Each row of a before or after table is a point. One or more steps were done to the points. Then noise was added and the rows were shuffled. The steps act on columns, c1 being the first. What was done? A step turns or swaps two columns, mirrors them in a line or flattens them onto one, adds a multiple of one to another, or multiplies or shifts one. Angles are multiples of 10 degrees, from the lower column toward the higher: turns from -170 to 170, lines from 10 to 170 but not 90. Use the fewest steps. Two steps may share a column if one is a turn and the other turns, adds or multiplies; they go together, in the order done. Otherwise the lowest column goes first.
In the rows, zero is written as 128.

Before (13 x 2):
[[ 89 151]
 [175 136]
 [114 153]
 [105 155]
 [ 76 130]
 [109  91]
 [103  60]
 [173 126]
 [112 111]
 [ 92 125]
 [117 103]
 [131 130]
 [177  94]]
After:
[[132 166]
 [ 65 166]
 [155 130]
 [ 88  89]
 [142 178]
 [109 145]
 [126 122]
 [121  80]
 [159 146]
 [112 146]
 [ 91 148]
 [158 161]
 [123  79]]
Steps: turn c1 and c2 by -100 degrees

Before, 8 rows:
[[113 130 211 136 164 165]
 [156 131 104 141 142 144]
 [102 149 120 143 158 122]
 [108 114  95  44 142 141]
 [139  95  95 147 125 119]
 [158 131 196 137 151 133]
 [111 146 106 134 108 130]
 [130 119  88 127 128 151]]
After, 8 rows:
[[148 129 215  70 106 162]
 [130  96  93 102 142 114]
 [146 118  88 131 130 142]
 [118 146 105 145 148 145]
 [150 131 195  87 117 109]
 [159 132 103  89 125 117]
 [128 113  96 236  62 153]
 [107 149 118  67 114 143]]
Steps: turn c1 and c6 by -50 degrees; turn c4 and c5 by 140 degrees; multiply c4 by 2

Before:
[[160  98  78 122  97 149 122 148 129]
 [129 120  95 134 177 124 131 113 109]
 [ 55 100 119  78 159 129 148 131 182]
 [118 145  97 144 112  47 121 104 108]
 [124 111  80 156  97 149 116 116 168]
 [143 120  92 129 101 155 152  94 131]
 [108  96 185 166  97 154 128  96  94]
 [164 103  99 106 131 151 160 119 109]
 [165 119  77 150 161 156 216 164  97]
 [123  99  86 158 105 155 170 160 118]
 [124 129  73 147  99 159 122 151  95]
 [163 143 157  90 117 151 130 153 109]]
After:
[[161 109 170  92 121 147 103 130 106]
 [165 169  77 147 120 144  88 216  97]
 [166 145  69 106 118 146 135 159 106]
 [119 166 129 145 152  63 149 125 109]
 [143 155  85 132 116 160 160 153 131]
 [123 152  51 160 116 161  97 169 119]
 [ 59 124  80  79 130 120 120 148 183]
 [132 155  91 137 132 112 142 133 112]
 [107  65 133 167 117 161 160 128  96]
 [127 160  62 158 121 155 136 116 164]
 [157 156  50 118 122 153 108 124 132]
 [123 173  88 148 112 168 103 122  93]]
Steps: turn c2 and c3 by 60 degrees; multiply c3 by 1.6; flatten c5 and c6 onto the line at 110 degrees; turn c7 and c8 by 90 degrees

Before:
[[ 88 101 117  86 140 140 178  94 145 131 107 136 147 159]
 [151 112 147 102 139 129 125 161  80 128 114 175 144 145]
 [ 79 133 114 121  77 162 139 129 167 156 120 110 103 163]
 [167  87 136 142  78 120 134 159 116 152 133  81 132 153]
 [163 129 152  91 136 128  79 107 129 188 108 134 123  93]
 [ 88 100  96 119 111 162 145 122 130 142 181  93 115 209]
 [101 129 151 145  99 121 150 111 166 113 143 108 170 215]
 [108 115 179  75 154 139 148 107 137 203  88 163 104 174]
 [ 84  99 123 129 103  95  71 148  98 153  98 120 132 150]
 [105 119 116 161 198 182 120 143 113 145 118 149 113 150]
 [102 136 169 128 136  86 157 109 140 101 148 102 127 174]
 [ 85  70  86 114  83 103 103 178 132 181 164 114 136 127]
 [175 163 118 111 138  89 132 130 138 131 104 115 157 155]]
After (13 x 14):
[[115  91  74 160  73 180 117 142  97 142 118  87 114 149]
 [ 99  70 133  89  92 143 178  93 160 130 107  77 147 159]
 [ 87  84  86  72 147 139 149 105 144 202  86 101 103 173]
 [ 95  99 149 147 148 117 152 116 207 114 145  48 168 210]
 [ 93 100 195 118 120 162 137 128 205 157 120  48 101 163]
 [145  99 102  93 157 128  79 107 126 189 110  75 126  95]
 [113  38 196 113 102 100 101 177 133 177 163  53 137 125]
 [ 87 102 109 124 142  84 157 106 152 100 145  44 126 175]
 [138  82  99 102 146 129 126 158  31 128 114 113 146 143]
 [170 130 114 111 133  89 132 127 146 132 105  53 156 154]
 [ 92  69 166 126 117  92  72 151  68 153  99  58 132 151]
 [155  59 159 142 177 122 137 158 105 154 135  23 135 154]
 [110  69 166 124  96 163 146 121 129 139 178  31 115 212]]
Steps: turn c1 and c3 by 30 degrees; turn c3 and c5 by 120 degrees; shift c2 by -30; multiply c9 by 2; shift c12 by -60

Before (12 x 24):
[[137 115 123 117 138  80 133 123 142 143 125 139 108 121 117 130 146 113
  114 140 147 144 139 108]
 [249 129 118 135 107 114 137 124 137 123 168 135 142 135 127 112 147 121
  109 147 129 122 145 104]
 [129 140 149  92 139  99 118 124 139 131 121 132 132 119 106 133 148 125
  107 139 128 119 138 124]
 [100 116 130 121 137 129 112 138 138 146 124 135 120 137 130 138 129 116
  106 130 146 120 144 138]
 [109 131 145 123 144 132 138 143 134 129 139 136 115 135 136  89 127 134
  118 128 114 129 144 110]
 [101 125 136 113 149 107 103 103 140 117 160 131 138 136 129 138 138 128
  113 139 112 136 128 103]
 [101 128 131 126  89 128 118 141 141 118 154 133 139  76 122 111 146 120
  102 144 119 126 140 101]
 [101 136 153 133 125 125 136 123 126 130 133 118 109 140 138 111 137 118
  156 141 134 119 140 103]
 [ 99 126 148 123 151 134 137 135 140 129 128 135 111  92  98 127 137 139
  147 143 143 127 132 121]
 [105  99 155 122 135 105 124 141 120 125 137 137 139 121 117 132 135 130
  109 113 120 119 145 121]
 [102 106 142 128 126 134 138 122 122 130 122 129 133 103  57 105 146 126
  103 140 112 127 127 129]
 [190 110 149  75 143 131 135 124 126 143 123 117 139 134 136 132 131 114
  127 114 133 163 144 122]]
After:
[[ 87 111 146  74 142 128 125 138 112 144 130 119 120 133 152 134 137 133
  128 147 133  73 142 120]
 [128 118 121 111 139  79 122 132 108 143 128 137 125 121 127 129 100 119
  109 116 152 105 142 105]
 [168 105 144 128 125 133 120 140 126 130 131 128 113 103  63 105 122 137
  102 116 110 109 129 128]
 [ 20 130 119 137 109 113 118 120 118 121  88 136 105 130 123 111 130 122
  109 114 129  71 147 106]
 [160 125 150 125 149 131 131 136 137 132 121 139 135  91 106 127 107 109
  149 114 142 130 135 122]
 [155 125 137 115 148 108 112  89 123 118 111 134 114 136 133 139 131 114
  114 120 113 139 128 101]
 [149 115 125 120 141 131 144 122 114 147 132 137 135 137 127 136 122 123
  107 133 144 143 147 136]
 [142 134 146 122 146 132 135 139 133 130 109 134 139 134 137  91 118 121
  118 136 116 137 143 112]
 [126 137 149  96 139  99 127 122 121 126 141 131 119 120 104 132 118 118
  111 120 124 126 141 125]
 [148  97 152 124 136 104 143 126 132 125 117 139 118 117 113 133 131 135
  108 148 121 142 139 119]
 [142 136 153 134 127 122 121 135 123 129 120 118 133 140 129 107 112 130
  156 117 131 146 146 102]
 [151 129 136 125  90 127 145 117 115 117 107 130 107  73 124 111 121 118
  102 118 122 140 145 102]]
Steps: turn c15 and c22 by -30 degrees; turn c1 and c22 by -150 degrees; turn c7 and c8 by -110 degrees; turn c8 and c11 by 160 degrees; turn c9 and c18 by -110 degrees; turn c13 and c17 by 130 degrees; mirror c20 and c23 in the line at 80 degrees
